Rows are points. The last column is the point's height on a tilted bowl or saddle (a function of degree 2), plus a little noise. Count its main directions that bend up, bend down and stay straight.

Points (12 x 3):
[[-67 -41 -83]
 [-79  -5 -10]
 [ -4   0  -8]
 [-35  88  66]
 [ -8 -16 -14]
 [ 69  13 -31]
 [ 36   3 -13]
 [ -3 -31 -19]
 [ 12 -40 -10]
 [ 59  42 -69]
 [  9 -12  -9]
 [-14 -27 -24]]
Directions: 1 up, 1 down, 0 straight

Points (11 x 3):
[[-76   7  54]
 [ 17 -38  25]
 [ 18  -3   3]
 [ 95 -20  76]
 [ 20 -28  18]
 [-32  -3  14]
 [ 34 -15  12]
 [-58   1  34]
 [ -8 -56  48]
 [ 34  -7   7]
 [ -9 -63  59]]
Directions: 2 up, 0 down, 0 straight

Points (15 x 4):
[[ 63 -71 -37 -38]
 [ 16  -2 -54 -13]
 [ 27  29 -82 -37]
 [ 34  31   0 -15]
 [ 71  72   4 -34]
 [-11 -28  10 -31]
 [ 51  26  36 -18]
 [ 44  29 -24 -19]
 [-86  39 -47 -95]
 [ 23  13  23 -17]
 [ 70 -28 -33 -27]
 [ -4  30   1 -21]
 [  2   2  -1 -17]
 [-17 -40  30 -50]
 [  8 -57  -3 -34]]
Directions: 0 up, 2 down, 1 straight

Points (21 x 5):
[[-11  31  18   2 -13]
 [-28  95  12  14  10]
 [-16  20 -41 -40  -6]
 [  9 -30  24  23  49]
 [ -5 -10 -45 -34 -15]
 [ 11  79  26   6 -14]
 [ 24   1  14 -55  27]
 [  2 -55 -16  16  52]
 [  5  34  65  22 -45]
 [-50 -10  24  40   9]
 [  1  -6 -35 -14 -16]
 [ 27  39 -13 -69  15]
 [-10 -19  42   6   1]
 [-30  29  34  27 -20]
 [-55   8 -28 -41  31]
 [ 47   0 -10  25  28]
 [ 15  51 -78 -12 -95]
 [  1  15   7  31  27]
 [-63 -56 -12  30  48]
 [ 12  28  12 -35  -5]
 [-27  84  29  28  -4]]
Directions: 2 up, 1 down, 1 straight

Points (24 x 5):
[[ 12  -3   4   8   1]
 [-24  13 -11  -3 -16]
 [ 18 -54  23 -46  84]
 [ 52  -3 -16 -40  40]
 [ 29 -23  26  31  28]
 [  5 -22  13 -35  28]
 [-26  -6 -29  11 -11]
 [-28  32  32  26  -1]
 [-27 -23  26  -7  16]
 [-33 -29 -28  54  -9]
 [ 15 -37 -54  37  41]
 [ -8  21  67  -2  45]
 [ 13   8 -35   6  -1]
 [ -1  15 -20 -40  -5]
 [ 73 -18  43  20  95]
 [ -6 -18  49  23  21]
 [ 13 -41  16  -9  40]
 [-32 -34 -34  44   0]
 [-13  17 -21 -53  -3]
 [-40  31 -25  35 -18]
 [-73  13 -22   9  -2]
 [ 12  29 -16  22  -9]
 [ 51  40 -17  12  24]
 [-95  29 -14  17  17]]
Directions: 3 up, 0 down, 1 straight

Points (45 x 7):
[[-51  19  34 -29  35  -8  -2]
 [  8  29 -44 -21 -64  20 -55]
 [ -8  -4  -5 -26 -25 -95 -25]
 [  4  -6 -21  -1  13  -1   2]
 [-62  19  -3 -46  11 -24  -9]
 [ 34  -2 -27 -40  27  31 -34]
 [  8  43 -55 -27 -62   0 -67]
 [-34 -20 -45 -32  16 -25  17]
 [ 25 -43   1  40  -9  82 -43]
 [-14  62  40  -4 -43   2 -61]
 [ -9  -9  59 -36 -44  42  47]
 [  3  34 -27   4 -34   8 -34]
 [-35 -23  54  32  22  42  13]
 [  0 -30 -56  18  29 -26  18]
 [ 26  -5 -75 -34  33 -14 -10]
 [ 26  12 -25   6  37   9 -11]
 [  4 -12  -2   5  10 -39  12]
 [  0 -40  31 -54  25  21  34]
 [ -7 -19 -47  -6 -44   5 -11]
 [-45 -31  17 -49  32 -22  25]
 [-45 -20 -89  75  36  48 -63]
 [-26  36  -4 -52 -38  48 -61]
 [ -4  67 -22   0   1  14 -69]
 [-32  29   7 -37 -71 -80 -81]
 [ 27  19  37 -12  20 -12   5]
 [-54  17 -27 -87 -16 -12 -31]
 [ 32  14  27  30 -28  26   4]
 [ -5   2  67   9  25 -10  11]
 [ -7  -7 -25  17 -46  12 -10]
 [-36   0  37  34 -17  37   4]
 [ -8  52  15 -28   5  -6 -43]
 [ -3   6  47  -1  39  60   7]
 [  4 -25 -29 -14  -8  15  -7]
 [ 31   1  20  -2  12  26   8]
 [-10 -54 -53  -5  50  29 -43]
 [ -3 -64  46  58 -15 -33 -38]
 [ -1 -17 -13  -7 -28  68 -34]
 [ 21   1 -27  -4  33  12 -10]
 [-19   6 -47   3  13  47 -55]
 [  0   9 -56 -27 -68 -31 -19]
 [-34  55  -2 -45  48   2 -47]
 [ 70  28 -15   2  22 -20  -7]
 [ -8 -68  29 -23 -39  44  32]
 [  5 -23 -33 -46  38  56 -60]
 [ 36  66  -9 -19  -5  48 -95]]
Directions: 1 up, 2 down, 3 straight

Points (73 x 9):
[[-26  -2 -51 -16  -5 -67 -10 -25 -15]
 [-35  18 -44  16 -11  13  -2  38 -58]
 [ 46 -31  -1  -2  34 -30   8   0 -55]
 [ 22 -24  18 -16  30  -6  -6 -13 -19]
 [  5  37  62  12  49  10  -1  19 -38]
 [-10 -17   2 -46 -29 -18 -19   1  23]
 [ -8  13  33 -44  29 -48   9 -32  10]
 [-13  32  46  25 -39  15 -14 -27  -3]
 [ -3  -4 -11 -30  12  17  25 -19   6]
 [ -3   8  20  39  24  79 -13 -36 -62]
 [ 23 -31 -16  25  -4 -18  15  -4 -22]
 [ 33 -15  29 -35 -31  19 -48 -15  -5]
 [  5 -23   9  21 -36  22   2 -12  11]
 [  3 -59 -60  -6   8 -13  -4  -5 -62]
 [-23 -18  31 -20  19  -4   6 -39 -11]
 [-27 -14 -13  57  26  15  19  17 -24]
 [-42  11 -18 -61 -52 -34 -47  60  33]
 [-18 -45   0  15  13 -28  66 -31  27]
 [  0 -76  30   0 -21   8  32 -30  26]
 [-51  33  23 -12   8  10  18  60 -95]
 [-10  29  17 -13  -2  20   9  13 -30]
 [ 70  53  30 -14  28   3  12  14 -83]
 [  3  75   4 -33 -68  22 -54  54 -33]
 [ -4  28 -28 -27 -14  52 -24  18 -44]
 [-28  15   1 -19  13 -95 -25   1   0]
 [-11 -29 -11 -13  15  -4  18   5  -4]
 [ 46 -13  -5   1  -9  -5  14 -21 -33]
 [ 34   1 -22   1 -29 -19  36 -36  -1]
 [-54 -49 -10  33  15  31  56  19  25]
 [ 28  63 -36  16  -3 -44   7  -1 -28]
 [-14   0 -17  29 -30   8  27  24  -2]
 [ -7   1 -58 -28 -29  -2  22  11  -8]
 [-27 -33  22  33  -8 -11 -22  15  -7]
 [ -7   2 -12  -7  29  16   5 -51 -12]
 [-29 -46  33 -13  29  31  20 -42 -25]
 [ -6 -40 -10 -58  33 -33 -15 -18   3]
 [ 60  -5 -18  -2  -3  33   5 -28 -55]
 [  4  57  31 -34 -43 -20  14 -26  26]
 [  0   6 -20  26  -3  -3   0 -15 -15]
 [-13   9  31 -53   9 -13 -41  33   6]
 [-18  -9  -6 -38   0 -17  23   2  11]
 [  4  10  -2  35  -9 -41 -27   3  -7]
 [-16  34 -48  17  31 -36   1  13 -42]
 [ 49  14 -17  21  24   7  26  -5 -25]
 [-12 -14 -10  28  62  27  -7 -20  -2]
 [ 40 -31  50  68  11 -35 -27   2  19]
 [ 16  22 -11  64  -1 -25 -41   3  13]
 [  6  36   4 -10  54 -36 -13 -19  30]
 [-21  -1 -14  20 -32 -34  13  37 -29]
 [-11  -7   7  24  16  18 -24  62 -37]
 [-62  10  15   2  -6   7 -27  38 -36]
 [  7  19   5   6  31  23  19 -26  -4]
 [ 29 -50  36   3  26 -23  12 -15 -32]
 [ 22 -20  -1 -24  40  12   2  12 -12]
 [-11  41   1  13  28 -29  -4  39 -52]
 [  5  13  10 -31  25 -11  50 -34  20]
 [  8  20 -18  -9 -32 -24 -12 -17   5]
 [ 34  12  21 -21  -9 -17 -30  27 -38]
 [ -9 -33   1  25  -9   3 -22  -4  -5]
 [ 38 -51 -34  22  25   7   6  -8 -33]
 [-46  18 -24   1 -36  -3 -14 -26  24]
 [-41   5   4  29  21 -25  -6 -42  -7]
 [ 39  34 -58  23  16  -5 -22 -35 -52]
 [-19 -37 -24  34  22   4 -33   6 -29]
 [ 12  -2   1  23 -10  27  33 -11   5]
 [-87  -8 -30   2  45 -26 -32  36 -46]
 [ 25   2  14 -27   0  34  -6 -36 -39]
 [-32  -6 -31   9 -41 -14  31  12  24]
 [ -1  -3  14 -20  21   0 -26  32 -15]
 [ 19 -27 -13  15  13  19  -5 -42 -39]
 [ 47 -10   3  14  21  32   0 -18 -22]
 [ 21  10 -65  48 -26  24  25  12 -30]
 [-18 -18  20  27  17 -28  20  25 -39]]
Directions: 4 up, 4 down, 0 straight

Points (71 x 9):
[[ 31 -76 -16 -57  -4  13 -21  42 -34]
 [  3  27 -24  38   6 -15  48  87 -62]
 [ 21 -11 -23 -36 -36 -24  55  10 -38]
 [ 11 -30 -26  27  39 -50 -24 -32  -2]
 [-11 -26  -2  14  52 -30  -7  -9  -7]
 [ -8  56  43  16  -9 -65  19   6 -58]
 [ 34 -20  13   4   4 -29 -21  78 -33]
 [ 51 -13 -41 -13 -10  -3 -26 -24 -11]
 [ 43 -15 -10  15  11   7   0 -18   6]
 [-23  18  17  36 -54  10 -16  47 -49]
 [-27 -36  44   9 -18   6   9  -7   8]
 [-28  -5 -36 -17  -1  33 -30  -7 -30]
 [-39  20  73  40   9 -47  26 -27 -24]
 [  1  38 -24  -1  -7  65 -63  31 -23]
 [ 26 -43 -15  54  -5  -4  58  23 -20]
 [-37 -17 -25 -17  34 -36  73 -28 -37]
 [ 19 -10  22   9  31  52 -13  16   5]
 [-12 -43  19  49   8 -31 -79 -15 -25]
 [-22   0 -29 -55 -20 -11 -78 -32 -95]
 [ 13  15  12  16 -24 -27  23 -20  11]
 [-31 -29  11   4 -38 -14 -12 -40  -6]
 [ 22   7  11 -10   5  17  52  27 -30]
 [ 70  59  54  24   3 -19  33  24 -40]
 [-25  -1 -32  32 -18 -52  20  19 -15]
 [ 46  29  12 -20  24  63 -38   2   2]
 [-21  12 -46   5  19 -23 -41  17 -26]
 [-12  36   8  58 -32 -17   7  21 -17]
 [-13  13  -4  -3 -49 -53   2  -6 -20]
 [-14 -10  -1  -6  50 -54  42  17 -27]
 [-18  14  16  17 -25  33   2 -27  -4]
 [  8 -26   0 -19  -8 -33 -31 -28 -14]
 [ -4 -29 -28  18   6  17 -56  41 -23]
 [-13 -33   4  47  49  21  45  40   7]
 [-30  18  13 -14   4  12 -20  64 -44]
 [-39 -17  -1 -30  -6 -17  23  -1 -18]
 [-10  13 -41  21 -57  20 -16 -34 -25]
 [-44 -18   9 -35 -17 -17   4 -60 -14]
 [ -5  34  26 -49 -28  18 -12 -19 -23]
 [-17   3 -31   5  26  33   0  25  -2]
 [-23   2 -29 -14 -11 -61  -7   9 -29]
 [-22 -15  24  20  29  25 -27  34   0]
 [-18  12  19  22  32 -21 -56 -36 -46]
 [ 35  72 -15  -4 -27  23   5 -35  32]
 [ 10  57  19  12  33  54  -8  30 -17]
 [  7  20  60 -83  10  19 -25 -24 -48]
 [ 12  -4  -5 -40  22 -28  54  64 -49]
 [ -2  25 -72  -2  22 -42   7  25 -11]
 [ -8 -15  23  -4 -48 -25  36  28 -39]
 [ 29  -5   4  21 -10  34 -56  21 -21]
 [ -7 -35   3  15  -1  -2  -1  22   2]
 [ 12   9  45  36  10 -22  11  22  -9]
 [-16  19  18  15 -15  40 -52 -30 -28]
 [ -4 -13  -7 -27  11  14  -2 -14 -10]
 [-17 -36 -21 -13  62  -6   5 -36 -32]
 [  6 -33 -29   8  73  -1  21  30   9]
 [  1 -13 -38  34  28 -41  23  31  -1]
 [-50  23   2 -22  -4 -22  20  -2 -37]
 [-40  16  34  32 -48  56  46   4 -29]
 [ 71  19 -25  19 -33  13 -32 -10   1]
 [ 17  20  21  15  95 -35  -6 -24 -64]
 [-36  37   9 -36 -63  23 -40 -19 -53]
 [ -6  21  54  19  47  95  -6   0 -21]
 [-53  17  14 -42   2 -38   1  -4 -56]
 [-25  10 -11 -89  14  35   3 -52 -22]
 [ -1 -24  12  44  21  41 -45  36   8]
 [ 14  -3 -77  18 -24  -3  13  36 -41]
 [ 22  12  13  42  44 -34  27   5 -11]
 [ 38  11 -11 -31  -9  30  54 -33  -8]
 [-27  -4  -6 -16   1 -11  29  29 -24]
 [-44 -45 -28  -3  20  28  39  -4 -15]
 [-44  -4 -26  -8  10  13  -3 -52 -32]]
Directions: 2 up, 3 down, 3 straight
